Each point is reached from the start by the listed moves, each made once or not at all, plus a little noise. Say if it took an odd or an even number of moves. Then give how often each move was made.

Moves:
(1): [ 21  19 -39]
(2): [-31  32 -13]
(3): [ 7 11 64]
Start: [-10   8 -10]
Points:
[-3 20 51] -> odd (0, 0, 1)
[-11  72   5] -> odd (1, 1, 1)
[-40  36 -22] -> odd (0, 1, 0)
[ 10  27 -47] -> odd (1, 0, 0)

Moves:
(1): [ 29  38   0   9  13  12 -25  -2]
(2): [ 10  18 -26 -31   6  20  17 -14]
(3): [-23  11  -6   0 -20  12  -1 -11]
(4): [  2 -10  -3  25 -32  20 -32 -13]
(5): [ 11   1   8  17  -2 -21  -4  21]
(6): [-44  44 -10  30  -5 -23  14 -14]
Start: [ -1   1  10  13  -3   1 -13  -2]
Points:
[ 26  60 -20  33 -40  41 -56 -21] -> odd (1, 1, 1, 1, 1, 0)
[ -4  90 -31  47 -23  30 -39 -46] -> even (1, 1, 0, 1, 0, 1)
[-27  94   1  67 -18 -19 -29  -5] -> even (1, 0, 1, 0, 1, 1)
[-44  34  -4  69 -43  -2 -31 -30] -> even (0, 0, 0, 1, 0, 1)
[-41  96  -8  50 -17   3 -26 -31] -> odd (1, 0, 1, 0, 0, 1)
[ 39  30  15  62 -23  10 -77   5] -> odd (1, 0, 0, 1, 1, 0)

Moves:
(1): [ -7   4   2  10   9  40  -3 -24 -44  30]
(2): [-11  -7 -32 -10 -26 -19   6 -43 -18  -3]
(3): [ -5  -8  41  42   8   1   3  14 -45  10]
(4): [  3   2  27   0 -44   8   5  11   1 -29]
(5): [ 38 -51   2   4   5 -26  -3  -2  19  16]
(6): [ -8  29   0 -11  17   8   6   2  29   6]
(7): [-36 -40   2  13  36  16 -22 -15  11 -37]
(8): [-34 -62   2 -18  18  -3  -1 -10  18 -31]
(9): [-24   5  11 -17  18 -17 -14  -4 -22 -19]
Start: [  6   0   0  10 -10   7  32 -13  -6 -17]
Points:
[ 10 -11  43  -1  -4  19  22 -33 -22 -11] -> odd (1, 0, 0, 1, 1, 1, 0, 0, 1)
[-60 -24  36 -36   2   5  27 -17  22 -90] -> even (0, 0, 0, 1, 0, 1, 0, 1, 1)
[-73  -9  84  49  32  60   4 -31 -78 -56] -> even (1, 0, 1, 1, 0, 1, 1, 0, 1)
[  12  -51   56   51   31    4   13  -27 -101   19] -> even (1, 0, 1, 0, 1, 0, 0, 0, 1)
[-87 -17  21  39  52  35   4 -84 -98 -32] -> even (1, 1, 1, 0, 0, 1, 1, 0, 1)

Moves:
(1): [-29  20  -4 -25 -35 -10  22  20   4 -15   5  -3 -40   0  26]
(2): [ 29 -58  -2 -10   4   6   2   8  57   0  -2  29   5  29   9]
(3): [-11  15   6  25 -19 -14  16  14   1   9 -11 -22 -27  23 -29]
(4): [  8   6  12  38   0 -13  -7  -3  15 -17 -17  10   1  13  -6]
(5): [-26 -35 -11  19   9  81   9  15   0  21  12  19  -9 -42  16]
(6): [ -6  19  13   7  19  22  12  -4   2  10  -1 -11  -7   1   5]
(7): [-15 -30   5  16  20  -8  -1   6  29  10   0 -25  -1  15  -5]
(8): [  4  -6  29  -3 -52   4  12  -1  -3  -4 -43 -57  29 -11 -11]
(9): [ -6   6 -10 -11 -13   7 -48  22 -11  -1  24  -6  14   5 -13]
(10): [ 27 -11  18 -16   7  -8 -20 -30   2  16   1 -17 -13   1 -13]
(11): [ -4   5   1 -19   6 -19  -3   0  -7  13  39   6  11  -3  13]
(12): [  9 -20  33   6  21  -1  33  31  -5  -9  26 -14  30 -29   2]
Start: [  5 -14 -41  20  -1   9   8   2   2 -20   4   6  -4   0 -13]
Points:
[ 12 -81  -7  20 -23  40 -13  32  76  -4 -17 -63  34  39 -27] -> odd (0, 1, 0, 0, 0, 1, 1, 1, 1, 0, 0, 0)
[-65 -38  44  85 -32  49 101  78  38  -2  15 -92 -18 -34  -3] -> odd (1, 0, 1, 1, 1, 1, 1, 1, 0, 0, 1, 1)
[ 43 -84  34 -47 -49 -18  55  30  50 -17  30 -50  18 -14  15] -> even (1, 1, 0, 0, 0, 0, 0, 1, 0, 1, 1, 1)
[-27 -30 -40  46  25 111  29  13   4  11  14  14 -22 -41   9] -> even (0, 0, 0, 0, 1, 1, 0, 0, 0, 0, 0, 0)
[  50 -118   50   60    6   99   49   17   71   -3  -21  -35   32  -39
  -12] -> odd (0, 1, 0, 1, 1, 1, 0, 1, 0, 1, 0, 1)
[ 33 -92  23  36  36  12   2  49  78  14  40 -60  -5  45 -57] -> odd (0, 1, 1, 0, 0, 1, 1, 0, 1, 1, 0, 1)
[-27 -61 -40  50 -36  39  47  57  70 -10  30  46 -62  20  16] -> even (1, 1, 1, 1, 1, 0, 0, 0, 0, 0, 1, 0)

Moves:
(1): [  2  19  -8 -30  -2  -3   1 -17  12  10 -14 -17  -6 -22]
(2): [ 11  -3  -8  -6   2  16   6  -1   7  -4  23   5 -12 -21]
(3): [ 32   0 -35   1  13  -7 -11 -20  11  -1 -20 -10 -30  21]
(4): [ 14  18 -21   8   8  36  13   1  -3   4  -7   2  -4  -5]
(5): [  8  17 -13 -30  10 -11  -8  10  -1  17  15   1  13  -3]
(6): [  9   5  -7 -16   2  -3  17   7 -32 -19 -13  -3   4   9]
(7): [  0  -6   1  12  23   8  -4  14  39 -13 -14 -23  17  -3]
(8): [-29   1 -17 -17 -13  -1  -9  23  -3  11  -9   6 -22  -6]
(9): [  3   5  16  -8   1   3   2  -3  14  -7   9  19 -17  15]
(10): [ -6  12 -18 -24  35  30 -27 -33  -2   0  14   6  -3 -25]
(11): [  3  -1  13 -10 -23  28 -20   7  -6 -38 -10  12  16  -4]
(12): [-23   5  -3  10  -6  14  25  -6   5 -17   9 -24  -8  38]
(13): [  0 -26 -14  -2 -15   2  14  -3  13 -24   1  14  41  -1]
(14): [  9 -17  -6 -20   9  13  -4  -9  -3  18  -4 -15  -8  -2]
Start: [-22   4  -1  -9 -16  -5 -20  -5  12  -2  -6 -14  40  11]
Points:
[  15   17 -104 -118   43   33  -52  -29   -9   22   -1  -28  -20  -18] -> odd (0, 1, 1, 0, 1, 1, 0, 1, 0, 1, 0, 0, 0, 1)
[ 36 -14 -84 -83  22  11 -26 -31  90  -3 -18 -58  55 -21] -> odd (1, 1, 1, 0, 1, 0, 1, 0, 0, 0, 0, 0, 1, 1)
[-55   6 -24 -80 -13  96 -44 -28  23 -39  29  -4 -16   8] -> odd (0, 1, 0, 0, 0, 0, 0, 1, 1, 1, 1, 1, 0, 1)
[-57  32 -86 -72  17  77  13 -17  43 -48 -38 -49  55  -6] -> even (1, 0, 0, 1, 0, 1, 1, 1, 0, 1, 0, 1, 1, 0)
[ -46    0  -52 -115  -16   88  -37  -17   35  -48   39   15   38    1] -> odd (0, 1, 0, 0, 1, 0, 0, 1, 1, 1, 1, 1, 1, 1)
[ 53  21 -66 -73  57 120 -48 -40  40 -62 -24 -18  -1   1] -> odd (0, 1, 1, 1, 0, 1, 1, 0, 1, 1, 1, 0, 0, 1)
[ 19  31 -77 -79  24  44 -16  -8  49   1 -75 -55 -23  15] -> even (1, 0, 1, 1, 0, 1, 1, 1, 1, 0, 0, 0, 0, 1)
[ -15   62 -119 -114   18   55   -1  -48   25  -30  -18  -20    5   32] -> even (1, 0, 1, 1, 1, 1, 0, 1, 1, 1, 0, 1, 1, 0)

Moves:
(1): [-30   9   1  22 -14 -16  17  17  -6  -4   3  21 -17   3   8  18  -1  -8
  28  15   6]
(2): [ 23  -3 -29 -10   9  -3  -1  14 -12   7  13   9   9   9  -7  15 -13  13
  -3   4 -18]
(3): [ 22  11   0  -6   2  11  -9  10  -9  13   8   9 -20   4 -14   8   4   7
   7  13   1]
(4): [ -3  -7   7  12   6   2  -3  11  21  -5   4  -7  -5 -29  17  10  -4  -3
  28  -9  -7]
(5): [ 14   6   2 -11  -4 -10  -4   5  12   9 -12  14  -9   7   3  15  -1   9
 -10  -3  13]
(6): [-18  -8  -3 -10   1  -6   3   3  -1  16   3 -13  -1  -3   3  -4  -1  -3
  -2   0  -1]
(7): [ 12  -6   5  -8 -15  -6   3  13   2   4   7  18  14  -7  12   9  14 -12
  -4 -11 -15]
(8): [ -4  15   1  -9 -10  -4   0  11  -4   6  -7  -2   1   4   6 -10  -6  -4
  -5   8 -11]
(9): [ 13  12   1   5   6  -7   8 -15  19   9   2  -8  13   3 -31  22  -1   0
   2  -1  -8]
(10): [ 28 -20   9 -12  14 -17  -7  24   1  -3  16 -10   4   4  -3 -19   9  16
  10  13 -10]
(11): [ 18   5   3  13  -4  -3 -16  22  12   5  -1  14  -5   8  -2   3  -8 -17
  10 -15   4]
(12): [ -3  -6   9   2  11  -5   4  -1  -8  -2   3 -11   5   3  13   6  -5 -13
  -5 -10  -3]
(13): [  1  -3  29 -22   9  -2 -14  17 -21  13   5  33  10  -3 -15 -15  -5   0
  -1   0   5]
(14): [ -4   5  12  -1  -9  -5 -12   5   8 -13 -12   3  -9   3 -13   5   1   9
  -5 -15  -3]
(15): [  5   0   2   4   0   1  -1  -4   6  -9   4   8 -19  -3  -5 -14  -6  -5
  13  -9   8]
(16): [10  7 -8  2  5  3 -3 -6 15 -8  2 -2  9 14  1 15 10 -9 22 -4  9]
(17): [ -8  15 -12  -3  27  13  -7  14  11 -15  -9   0 -16 -18  16 -13  -1   4
 -14  12  -3]
(18): [ 16   3 -13   1  13 -11  -4  24 -11   2 -15 -11   0   3   6 -20  20  18
  15  -7  -5]
(19): [ -7  -3  -3  18 -10 -25 -11 -17 -13   7   1   9  10  18  10  -3  24  -2
  10  -3   8]
(20): [  6  -3 -23  -7  -2  -1  -8  -6  -7 -13   8 -11   3  -1 -10   9   0  -8
  -1   1   4]
Start: [ 28  14   8   4  12   9 -12   4   7  -9   6  -7  21   5   4  16   1   0
  -4 -17  10]
Points:
[107  16 -19 -13  17 -46 -61  70 -36   3  27  47  59  50  14  14  28 -39
  48 -62  -4] -> odd (0, 1, 0, 0, 0, 0, 1, 1, 0, 0, 1, 1, 1, 0, 1, 1, 0, 1, 1, 1)
[ 42  16  -3  16  67 -30 -12  65  60 -34  35 -20  -6 -12   4  60 -13   1
  69 -20 -22] -> odd (1, 1, 0, 1, 0, 1, 0, 0, 1, 1, 0, 1, 0, 1, 1, 1, 1, 0, 0, 0)
[ 48  17   6  -9  21 -40 -29 121  15 -16  26  27 -12   8  34  13 -17 -20
  18 -24 -37] -> odd (1, 1, 0, 0, 0, 1, 1, 1, 0, 1, 1, 1, 0, 1, 1, 0, 1, 0, 0, 0)
[ 92  56  23 -31  21 -39 -52  24  -7  35   7  48  41  67 -43  75  10  14
   8 -27   3] -> even (0, 1, 1, 0, 1, 0, 0, 1, 1, 0, 0, 1, 1, 1, 0, 1, 0, 0, 1, 0)
[ 51  49 -13  -7  57  -5 -39  57  32 -16  -6 -51 -28 -30  -8  14   1   1
  28 -35 -19] -> odd (0, 0, 1, 1, 0, 1, 0, 1, 1, 0, 0, 1, 0, 1, 1, 0, 1, 1, 0, 1)
[ 41  51  40   4 -14 -64 -54  50  -9  29  12  59 -17  48 -41  57  -3 -34
  36 -37  32] -> odd (1, 0, 1, 0, 1, 1, 0, 1, 1, 0, 1, 1, 1, 1, 1, 0, 0, 0, 1, 1)

Moves:
(1): [-11   3  -4   5 -12   7   2   9  -2  -1  -3   4  -3 -17   9 -11 -13  10
  17   2  15 -10   5  -3  -8  -6]
(2): [ 10  -8 -10   3   0  24  -3   7 -11 -21  14  26   0  -4  -3   8   8 -12
   5   1   0   4  -9   5   9 -11]
(3): [  1  12  -4  -9  12  -4  -2  -5 -10  -1  12  -5   5  -4  -5  13   6  11
  11  -5   9  -7 -11   3  26   6]
(4): [  0   6   0  -3  -9 -16  -5  -5  -9  15 -14   3  16   5  -1  -6  -6   3
   3  10  12   8 -10  -6   5   5]
(5): [  4  -2  -2  14 -14   8  14  -9  16  15   2   2  -3  -3  -6  -7   3   4
   9  -9 -10  -1  -2   6  10  -7]
(6): [  8  11  -6  -7 -14  -9 -10 -12  12   2   0  -1  12  10  12   7  11   1
  -9 -15 -11   4   3  -1  -5  -4]
(7): [  2  15   6 -20  -7   5   7  18  -4  17  -8  18  -4 -13  -5  -9   7   3
  13 -18  12   3  -4  16  16  -4]
(8): [  8   5 -18 -12  10   0 -12   7  -2 -18 -12  17  20   8 -31   7 -17  43
  -2   0  -4 -19  -4  -8 -10   4]
(9): [  7  -2 -14  -4  12   0   1  -8 -21  10   8  12   4   6   2  16   4   2
  13  14  10   0 -15  -5 -15  22]
(10): [  3 -17  10  -2   1   6  -7   7  13 -22  -8   5 -10   0   8 -13   0   8
  -1  -6  -3 -10 -34   1   2   5]
(11): [-16 -10 -22 -10   6   3  13  21  13   4  -1  18   1  -8  15  -8 -25  -9
   4   6 -12  -9  28  11  24 -21]
(12): [  5   0 -11   3  -1  -3  -4  14  -3  10   0  -5   9   0   9   0  -5  -3
   1  18   5   2  -7   5  -6   7]
(13): [ 22 -10  -2 -18  -4  -5  -1 -11  -8   3   2  -8  13  13   7   2  -6   3
  -7  10 -10  -1  -9  -6  13  -3]
(14): [ -8  12   4 -19   0   1 -12  -5 -10   3 -12  -9  -8  13   4  -4  21   8
  12  19   3   0  -9   0 -12  -1]
(15): [ 10  17   3   5  15 -10   8   7   2   1  -7  16  13   5 -11  -5  14 -12
  -5 -16 -27  18   9  -2   4  -6]
(16): [  5 -16  -5   4  16 -10  -6   9 -12   3 -28   1  -4 -14  -6 -12  17 -18
  -3  10  -4   7   9  -4  -1   2]
(17): [ -1   0  -8  -8   4  15  -3 -27  10  15  -5  -4   9 -12 -15   8   4 -17
  -2   2   1  -7 -16  -6 -24  10]
(18): [ -1  -5  10  -2  -4  -4  -8  -4  10   7   0 -11   7  -9   6   1  -5   8
   4 -11   7  18   8   2 -13  10]
(19): [-15  -2  -3  -6   4  -5   0 -13 -16 -17  11   9   3 -26  15  10  -3  -5
 -11   4  -3   6  11  13   5  13]
(20): [ -1   1  12  14  11 -14   1  -4   1  18  -5   0   1 -30   7   5  -5  14
  -7 -16  14   6  -4  -1  12  -9]
(21): [ -8  23   6  11  -6  14  12  -9   2   6 -15 -10  -5   0   1  12  17   1
  -3  10   2  -2  10  -2   7   3]
(22): [  9   9 -11 -23  -4   2  -4 -24   8   5  -3  -1   3   1  15  -6  -6 -13
   6   9   7  -5  17  10  -1  -9]
(23): [ 15  -2  23 -11 -27  -8  -2   4 -19  -5   4   6 -10  16   7  10  -4 -24
  24  -4 -10  22 -18   2  -4  -5]
(24): [-10   7  12  -9  -7   2 -20   3  33  -5  18  11 -13 -29   2   0  19  -2
  11  -4   4  -3   5  10   2   6]
Start: [  6 -12  29  16  -2  10   5  14 -18  37  -7 -10   8   5  -4 -10  -8  -3
   1   9   8  -1   2  -5 -15  -2]
Points:
[ -4  28   2 -52 -31 -17  10   9 -72 110 -12  43  23 -54  61  -8 -33  -2
  98  40  59  12 -15  44  41 -12] -> odd (1, 0, 1, 1, 1, 0, 1, 0, 1, 0, 1, 1, 0, 1, 0, 0, 0, 0, 1, 1, 0, 1, 1, 0)
[ 26  36 -20 -50 -13  -7 -32 -21   9  99 -50  62  80 -84  -9 -20  15   0
  51   8  24  15  12  21 -51  40] -> odd (1, 0, 0, 1, 1, 1, 1, 1, 1, 0, 0, 1, 0, 0, 1, 1, 1, 1, 1, 0, 0, 1, 0, 1)
[ 34   3  -6 -33 -14  24  16  21 -54 121 -83  35  29 -37  -4  -1 -11  12
  71  53  16 -10 -36   1 -12 -10] -> even (1, 0, 0, 0, 1, 0, 1, 1, 1, 0, 1, 1, 1, 1, 0, 1, 1, 0, 0, 1, 1, 0, 1, 0)
[ 43 -14  18 -37  31 -11   0  -8 -28  73 -57  20  40 -73  17 -32   8 -40
 -15   7  -2  16 -25  25   6   3] -> even (0, 0, 0, 0, 0, 0, 1, 0, 0, 1, 0, 1, 1, 0, 1, 1, 1, 0, 1, 1, 0, 1, 0, 0)
[ 10   9 -37 -74 -11  61  -4 -10  10  34  14  77  40 -86 -10  -5 -35  14
  54  12  15 -50  13  44  48 -26] -> even (1, 1, 1, 0, 1, 0, 1, 1, 0, 0, 1, 0, 1, 0, 0, 0, 1, 0, 1, 0, 0, 1, 0, 1)
[ 13  -8  -6   7  53  20  10  19 -13  72 -54   8  40 -27   0   5  20 -32
  21  30  -5   5 -17  -4 -12  33] -> even (0, 0, 1, 0, 0, 0, 0, 0, 1, 1, 1, 1, 0, 0, 1, 1, 1, 1, 0, 0, 1, 0, 0, 0)
[ 18  42   6 -48  16 -18 -22 -30 -62  45 -75  -9  65 -20  -2 -10  12  37
  25  53  12   8  26  -5  -4  14] -> even (1, 0, 1, 1, 0, 0, 0, 1, 0, 0, 0, 0, 1, 1, 1, 1, 0, 1, 1, 0, 1, 1, 0, 0)
[ 17  17  41 -13  21   2  -2  -2 -55  66 -18  54  33 -55   9  -4  37  30
  45 -22  29  42 -68  28  33  18] -> even (0, 1, 1, 1, 1, 0, 1, 0, 1, 1, 0, 0, 0, 1, 1, 0, 0, 1, 1, 1, 0, 0, 0, 0)
[ 17  34  65 -16 -59   3  14 -36  -5  88 -20  -2  13 -50  46  13   9 -17
  28 -37  15  50  21  43  12 -15] -> odd (0, 0, 0, 0, 1, 1, 1, 0, 0, 0, 0, 0, 0, 0, 0, 0, 0, 1, 1, 1, 1, 1, 1, 0)
[ -7   7  30 -17 -29   5 -20 -22 -88  84 -58 -15  26 -32  31  12  20 -37
  59  82  47  42 -28  -8 -80  61] -> odd (1, 0, 0, 1, 0, 0, 0, 0, 1, 0, 0, 1, 0, 1, 0, 1, 1, 1, 1, 0, 1, 0, 1, 0)

Moves:
(1): [ -2   8  -1 -12  17  -1   6  20   0   1   6   1  -2 -27  -4  -7   9  -6
   3 -27  -9   0  10  10  10]
(2): [  1 -17   1   2  18 -13   1  14  15 -17   7  -8   2  -8  10  37 -14   1
 -21   8   3   2 -13  -4  -3]
(3): [-13   7  -5  -6 -20 -13  12   7  17  -5 -18   9   0  -9   1 -20 -22   6
   7   4   5   4 -15 -17 -19]
(4): [ 14  -3 -17 -17 -23 -11  -9   6  -8   4   0   0  -6  29  -8  22  -7   7
  -5  10   7   0 -24   5  16]
(5): [ -6 -19  -1  15 -26 -14 -30  10  24   1 -10 -26 -29  24  -1  21  10  -1
  -2  12   6 -16  14  36   6]
(6): [ -5 -15   5 -13  -9  17  -2  15  -1  13   9  -4 -42  21  16   7  22 -26
  23  -8 -22  -4  11  -2  -1]
(7): [-17   1  27   4  20   5  -9  18  -5 -15  -8  14  -9 -13   0   0  -9  11
  -6  15 -15   5   5  10  -7]
(8): [ -1  10   8   6   5  -5   0 -17   2   4  -5 -11   4   3  -5   0   1 -10
  -7   6  -1  -3  -7   7  -9]
(9): [ -3  -9   0   2   1  -2  -6   1  14   2  10  -9  12   7  -3  -2  -1   0
  -8   4  -7 -15 -17 -10   2]
(10): [ 19  11  -9  -4 -23  -1 -20   2  -5  -1 -10  -7  -4   6   6 -10   6 -16
  -2  15   9   6  -9  15  -7]
(11): [ 10  18   4  16   7  20  -7 -13   4  -9   3  -6   6 -11  -9  14  -6  -1
   9  -2  -1  17 -21  -1  11]
(12): [ -4  11  -5 -11  10   9  -7  -7  -4  13  -9  20  -9 -10   3 -12  -9  -3
  -6  -6  15 -16  14  -3   7]
(13): [  9   3  -3   0   6   2  10  14  -6 -15  17   9  -7   7   8   3   8   2
  12 -11 -17  -6   9  35   1]
(14): [-15   0   1 -13   8  -1   3  13   4  15   2  -1  14  -4   6   8   4   8
   8  -3  10  -7   2  10  -7]
(15): [-23   8   9 -22 -11  -8   2  21 -24   3  23   0   2   9  12   3  11 -15
  35 -17   8   3   6   0   7]
(16): [ 13  -1  14   6  11 -10  14  11  -9   1  -1  -1  10   7   8   0  -4  12
  -7 -25  20  23 -22  -1  23]
(17): [-24   8  -4  17   0 -18   2   5 -14  26   3   0  -3  -2  13  15 -13  10
 -10  17   1 -16  -6  -3   6]
(18): [  2   7 -21   2  11  21  10 -24  -2 -18 -17   3  16 -41  -9 -12 -26 -30
  -7 -13 -15  25   8  -4   3]
(19): [  4  -4  -5   6  -4  13   1  12 -13  -7  -1  -4   1   5  -5   3  11   8
  -1 -16   3   0  -8   4  -8]
(20): [-17  -8  -2   3  17  10  -4 -13  -8 -14   4 -13  -4   3  16   1  21   8
   0   3   2  16  -2  -5  17]
(21): [ -2 -21 -15  -7  -9 -21  -1   5   5  -7  -9  19   0  11 -17  -4  25 -15
  26 -12 -11  -1   4  19  -1]
(22): [  7  -2   2  -7   3   9   5  -4  -4   5  15  -3  -7 -24  -4 -19 -13  10
  19 -15   3  15  -1  11 -16]
(23): [  4   4 -17   8 -19 -17 -19   1  17   0  23  20  -1  15  15   3   6   4
 -28   9 -15  12   1  15 -22]
(24): [ 11   4   7  10  12 -25  -9 -13  -2  -4 -16 -11  15   4   5   3 -15   5
 -13  -3  -3   6  -8  -9   3]
Start: [ 26  -7  -1  21  -5  14  -9   2   4 -13 -41  -4  14   9 -11  -6  -5  -7
  12  14  -5  -5  -3  -7  12]
Points:
[-25 -44 -43 -16 -15  -8 -51  66  42  -9 -11  -5 -19  16   5  38  42 -90
  29 -51 -40 -23  21  70  -2] -> odd (1, 1, 0, 0, 1, 1, 0, 1, 1, 0, 0, 1, 0, 1, 1, 0, 0, 1, 1, 0, 1, 0, 1, 0)
[  0 -15 -10  27 -39 -25 -59  70  28  15 -33  14 -63  36 -12  15  -6  -1
  22 -17 -26   1 -67  72  10] -> even (1, 0, 1, 1, 1, 1, 1, 1, 1, 0, 1, 1, 0, 0, 0, 1, 1, 0, 1, 0, 1, 1, 1, 0)
[  1  29 -12  27 -19 -58 -37  76   3 -32 -38  14  14 -40  17 -11 -33 -23
  57 -40 -30  67 -27 121   3] -> even (1, 0, 1, 0, 1, 0, 1, 0, 0, 1, 1, 0, 1, 1, 1, 1, 1, 1, 0, 0, 1, 1, 1, 1)
[-78   9   7  12  28 -35 -24  57  11 -14   7  25  15   5  66  28 -24  14
 -11  43 -17 -24 -29  27 -17] -> even (0, 1, 1, 0, 0, 0, 1, 1, 1, 0, 0, 1, 1, 1, 1, 0, 1, 0, 0, 1, 0, 0, 1, 0)
